Each row of a before or after table is a point. The points were changed in one or more steps. Then noise was added and the rows were shuffled. The steps act on how far a point lies along the listed directions, d1 being the first. Name the steps. A step turns or swaps two directions, mirrors them in a line or flattens them onto one, adds a multiple of one to another, or multiplies one. Angles are multiples of 10 degrees, from the lower direction toward the higher: turns from -170 to 170, lines from 10 to 170 but not 90. Use the fewest steps. Two steps may share a direction if one is a turn and the other turns, adds or multiplies; they go together, in the order done. Otherwise the lowest direction goes first.
In the rows, zero is written as 128.

Directions:
(1): [149  95 158]
(2): [122  93  94]
(3): [ 84 117 147]
Before (14 x 3)
[[ 92 153  88]
 [ 78 104 142]
 [111 120  94]
 [ 81 115 122]
 [160 112 101]
 [119 122 124]
 [127 129  97]
 [222 156 106]
 [115 119 106]
 [166 128 108]
 [152 133 126]
 [127 136 133]
 [135 125 154]
 [ 74 126 133]]
After (14 x 3)
[[128 136 132]
 [174 123  96]
 [105  98 149]
 [175 140 100]
 [152 101 118]
 [106 159 127]
 [ 59  96 195]
 [107 123 144]
 [187  92 132]
 [113  85 135]
 [161  85 117]
 [147  91 132]
 [162 145  86]
 [137 123 121]]
Steps: add -0.7 times d2 to d1; turn d1 and d3 by 150 degrees

Directions:
(1): [153 154  93 166  98 122]
(2): [170 120 116 112 158  87]
(3): [100 163 152 136 126  81]
(4): [126  96 145 183 150 122]
(5): [163 121 176 125  92 127]
Before (8 x 6)
[[132 140  86 135  95 186]
 [163 120  82 147 146 129]
 [148  68 149  71 137 164]
 [112 130  69 151 135 179]
 [139 117 165 128 147  86]
 [120 145 102 100 115 143]
 [126 145 108 131 147 111]
 [116 111 178  85 115 138]]
After (8 x 6)
[[148 126 124 154  73 152]
 [103 123 122  61 135 182]
 [133 120 114 135 166 122]
 [151 130 140 161 121  92]
 [132 135 115  80 173  98]
 [132 104 107 111 136 156]
 [ 77 148 104  76 150 151]
 [160 167  97 118  61 132]]
Steps: mirror d1 and d2 in the line at 80 degrees; swap d3 and d4

Directions:
(1): [123 171 118 131 106 177 117 156  89]
(2): [128 102 122 166 126 108 111 103  66]
(3): [153 157 154 161 182 141 100 118 139]
(4): [ 86 143  80 110 149 119  86 108 137]
(5): [114 181 162 116 109  83 134 108 116]
Before (14 x 9)
[[110 125 113 102 137 137 140 128 152]
 [149 183 159 152 103 131 150 144  85]
 [159 169 161 143  99 205 147 163 141]
 [112  99 123  96 111 117 129 126 109]
 [123 182 106 119 141 180  93 144 103]
 [122 159 110 119 168 160 112 131 181]
 [117 172 157 109 140 110 110 120 158]
 [118 107 111 128  99 148 119 138  96]
 [126 129 167 147 109 100 124 110  98]
 [132 133 122 162 143 128  92 128 115]
 [ 99 147 108  90  91 155 128 138 155]
 [ 83 119 114 124 113  80 124 119 115]
 [144 178 186 108 128 140 136 150 132]
 [133 108 141 141 138 119 134 123 114]]
After (14 x 9)
[[ 91 103  53 128 127 158  98 122 105]
 [136 101 125 147  94 136 133 153 109]
 [123 161 188 165 138  70 125 112 104]
 [ 81 206 156  98  92  76 104 101  90]
 [117 116 108 133 162 139 110 113 125]
 [ 80 195 150  54  93  76 128 120 133]
 [136 125 144 128 125 149 138 146 127]
 [112  68  90 103 101  99 140 114 105]
 [104 111 109 127 142 100  97  80 152]
 [ 89 103  79  74  93 138 147 128 201]
 [122 186 206 119  92  89 146 116 124]
 [150  64 134 139 144 133 133 128 148]
 [108 189 168  82  72  47 186 124 149]
 [147 112 158 131 160 122 114 119 130]]
Steps: turn d1 and d3 by -130 degrees; turn d2 and d4 by -80 degrees; multiply d5 by 2.5

Directions:
(1): [117 182  85 142 173 147 154 129 134  91 116 130]
(2): [159 174 127 133  83 155 114 177 154 136 149 131]
(3): [116 154 136  84 156  95 135 142 131 150 171  78]
(4): [ 96 150 143 119 110 141 187 119 128 182 112 154]
Before (14 x 12)
[[144 248  71 159 130 202 141 158 181  83 105 141]
 [150 123 133 120 138 127 126 129 142 129 126 141]
 [137 149  95 144 187 135 107 133 132  62 107 124]
 [112 143 126 120 135 139 146 139 137 140 122  87]
 [ 99  95 125 123 120 123 146 134 126 157  84 148]
 [ 98 101 160  77 141  69 128  98 126 191 128  80]
 [119 126 154  93 103 101 150 130 130 167 136 127]
 [110 104 133 123 146 152 154  84 108 139 115 159]
 [114 210  64 160 152 166 171 156 168  98 103 124]
 [134  87 168 109 113 106 113 134 114 140 128 107]
 [138  92 150 105 129  90 100 132  97 127 149  88]
 [129 102 114 125 137 125  92 125 104 122 119 119]
 [142  50 148 106 146  80  84 119 111 101 161  77]
 [121 121 170 107 111 108 144 129 120 171 132 121]]
After (14 x 12)
[[149 157 109 147 103 148 133 146 143 103 109 163]
 [120  99 111 127 143 127  99 119 103 124 111 129]
 [ 83 176 174  43 130 100 179 125 150 230 163  72]
 [138 111 126 155 124 147 124 129 118  91  88 150]
 [ 99 161 138  76 134  90 164 158 157 191 170  56]
 [158 160  72 175 142 154  91 133 155  70  81 134]
 [128 118 103 160 149 135 134 109  99  80  92 141]
 [121 148 116 131 130 147 140 140 141 128 119  94]
 [146 114 117 131  97 128  93 172 144 125 111 125]
 [124  72 100 165 174 130 128  89 104  53  90 140]
 [148 155 122 160 113 157 124 142 135 104 106 153]
 [169 118 134 122 115 148  83 138 131 112 165 126]
 [107 114 150  83 188  82 125 116 118 135 139  85]
 [145 120 140 119 144 126 132 121 143 130 121 146]]
Steps: swap d1 and d3; swap d2 and d4
